Every row gives one point. Each copy is the shape, with its points in the same order, turned, moved and blurred by noise. Is it also mirrored, or only turned?
(in the rows, 128 means zero)

Shape (6 x 2):
[[162 130]
 [ 67  98]
 [131 142]
 [152 112]
 [199 192]
 [145 136]]
Copy 1 (6 x 2):
[[103 112]
 [184 178]
 [109 148]
 [125 118]
 [ 20 118]
 [108 127]]
Copy 1 is: mirrored
Copy 2 (6 x 2):
[[ 91 126]
 [165  60]
 [126 125]
 [ 94 105]
 [ 82 197]
 [109 126]]
Copy 2 is: mirrored
Copy 3 (6 x 2):
[[154 134]
 [ 76 101]
 [130 159]
 [156 116]
 [206 197]
 [148 146]]
Copy 3 is: only turned

Shape (6 x 3):
[[169 143  79]
 [156 172  78]
 [109  65 163]
 [130 152 151]
 [141  76 115]
 [188 102 160]]
Copy 1 (6 x 3):
[[104 107  68]
 [ 78 112  79]
 [194  97 162]
 [119 144 141]
 [169  85 108]
 [181 156  96]]
Copy 1 is: only turned
Copy 2 (6 x 3):
[[197 105 105]
 [179 113  77]
 [112 119 204]
 [137 155 129]
 [158  94 177]
 [190 161 177]]
Copy 2 is: only turned
Copy 3 (6 x 3):
[[201 160 104]
 [206 178 131]
 [ 87  96 121]
 [120 182 121]
 [146  90 109]
 [125 137  54]]
Copy 3 is: mirrored
Copy 4 (6 x 3):
[[162 178 126]
 [144 191 132]
 [ 95  64 125]
 [ 96 145  90]
 [147  95 143]
 [161 103  72]]
Copy 4 is: mirrored

Shape (7 x 4):
[[ 89  78 185 105]
 [153 163 184 130]
 [170 115  33 128]
 [ 71 123 129 180]
 [140 150 148 172]
 [147 158  86 117]
 [148 135 165 146]]
Copy 1 (7 x 4):
[[111  44 139  87]
 [112 142 188 107]
 [161 141  93 223]
 [201 101 130  92]
 [165 139 175 122]
 [139 162 112 162]
 [133 122 179 124]]
Copy 1 is: mirrored
Copy 2 (7 x 4):
[[ 83  67 147 113]
 [145 146 179  83]
 [130 200  47 144]
 [ 78 144 171 180]
 [109 177 169 121]
 [161 172 106 139]
 [116 151 162  91]]
Copy 2 is: mirrored
Copy 3 (7 x 4):
[[ 54  88 121  97]
 [ 97 173  70  92]
 [206 124 123 182]
 [ 82 159 174 146]
 [ 99 187 104 142]
 [176 155 121 125]
 [ 93 157  82 124]]
Copy 3 is: mirrored
Copy 4 (7 x 4):
[[153  59 170 105]
 [ 97 154 182 108]
 [144 170  33 139]
 [170 113 152 188]
 [139 167 166 147]
 [100 157  89 145]
 [132 153 168 116]]
Copy 4 is: only turned

Shape (9 x 6):
[[161 147 118 153  95  74]
 [ 69 114 134 128 144 163]
 [169 151 139 185  79  77]
 [ 90  64 178  78  89 191]
 [122  69 113 172 154  91]
 [ 53  73 144  81 128 104]
 [181 135  58 163 116 101]
 [ 94  93 130 129 114 143]
 [195 150 133 144 139 104]]
Copy 1 (9 x 6):
[[107 168 129  69 121  80]
 [ 94  89  99 174 107 149]
 [124 192 112  84  98  51]
 [153  25  91 116  50 159]
 [155 112 116 150 166  82]
 [115  58  53 115 145 147]
 [ 87 144 173  93 145  55]
 [112  75  98 127 104 116]
 [119 174 164  87 125 121]]
Copy 1 is: mirrored
Copy 2 (9 x 6):
[[170  75  94 131 109 105]
 [ 82 121 160 165 157 145]
 [190  62 107 127  77 125]
 [ 64 140 211  71 145 139]
 [172 126 127 148 181 154]
 [109 117 191 126 203  87]
 [157  96  33 124 132 137]
 [110 105 154 124 159 140]
 [161 132  79 132  85 112]]
Copy 2 is: only turned

Shape (14 x 9):
[[144 115 115 140 110 177 119 163 179]
 [148  95  92 120 149 168 174  97 147]
 [109 100 102 174  95 185 156 109 172]
 [ 89 152 172 175 132 117  87 150 141]
 [170 142 135  96 155  88 149 147 114]
 [173  78 140 114 116 128 141 160  95]
 [174 158 190 170  83 188  98  92 171]
 [152 118 141 107 130 123  87 106  85]
 [110  81 104 152 130 126 111 166 140]
 [108 145  97 132  99  88 163 128 130]
 [ 90 134 102 176 118 116 144 186 105]
 [115 145  93 132 112 168 145 149 112]
 [122 116 128 121  79 105 177  90  85]
 [137 162 184  85 136 141 131 101 159]]
Copy 1 (14 x 9):
[[157  97 127 148  84 177 141 165 125]
 [134  46 103  87 119 181 164 123 116]
 [134  84 125 104  45 202 155 105 117]
 [ 94 153 134 175 111 150  87 105 135]
 [ 94 113 105  91 179 127 125 166 128]
 [148  85 110  81 131 146  75 157 128]
 [158 140 118 147  96 217 124 110 219]
 [154 102 119 102 159 105  97 113 167]
 [128  86 113 135  77 126 107 136 104]
 [ 83 136 140  69 102 134 153 132 112]
 [104 149 117 107  94 139  99 127  46]
 [158 132 141 103 125 160 146 122  90]
 [ 97 110 142  28 129 151 112 100 139]
 [105 101 154 136 169 185 140 135 181]]
Copy 1 is: mirrored
Copy 2 (14 x 9):
[[ 55 120  94 154 108 133 116 105 157]
 [128  84  67 109 135 137 170  99 127]
 [ 77 128  70 157 111 112 171  75 107]
 [108 164 179 166 110  98  95 117 122]
 [181 115 124 115 112 148 112 158 177]
 [152  55 104 153  99 148 100 125 154]
 [ 94 164 130 136 112 168  94   7 147]
 [174 111 132 144 147 148  71 115 123]
 [ 96  95 109 170 116  95 107 138 120]
 [161 158  90 171 101 108 151 144 149]
 [119 135 122 173  64 116 128 173 106]
 [114 133  94 152 111 164 137 148 107]
 [204 128  90 181 105 139 155 101 124]
 [139 148 157 120 161 162 134  89 170]]
Copy 2 is: mirrored
Copy 3 (14 x 9):
[[199 136 142 146 110 146 147 189 132]
 [146 116 137 200 113 170 178 128 121]
 [136 167 153 176 104 177 162 193 147]
 [161 186 168 101 152 106 100 140 159]
 [161  88  97 135 149 120 119  87 133]
 [138  84 116 161 120 107 104 148  94]
 [178 167 167 105  44 187  82 146 141]
 [136 126 132 129  88  86 124  95 111]
 [158 142 145 172 145  85 143 178 140]
 [115 136  88 135 148 132 154 142 177]
 [136 176 100 143 184 105 130 175 132]
 [145 159 103 134 133 141 168 158 105]
 [ 62 117 100 139 113 140 134 131 141]
 [158 106 166  88 110 170 137  91 146]]
Copy 3 is: mirrored
Copy 4 (14 x 9):
[[122 134 123 133 116 162  69 121 145]
 [179 119 100 126 163 158 136  74 135]
 [119 138 142 154 162 180 100  78 183]
 [ 77 185 173 133 144 121 136 166 128]
 [158 107 115 112 116 115 173 158 103]
 [166  79 151 151 124 138 127 139  82]
 [ 88 137 197  41 125 176  88  96 134]
 [121 116 150 107 148  96 138 107  68]
 [141 135 136 180 145 116  96 145 133]
 [112 105 110 154 132 112 178 126 168]
 [122 154 147 207 104 129 151 139 148]
 [114 139 120 168 111 153 141  95 122]
 [119  63 158 147 156 131 196  93 128]
 [ 98 131 116  62 162 161 159 139 103]]
Copy 4 is: only turned
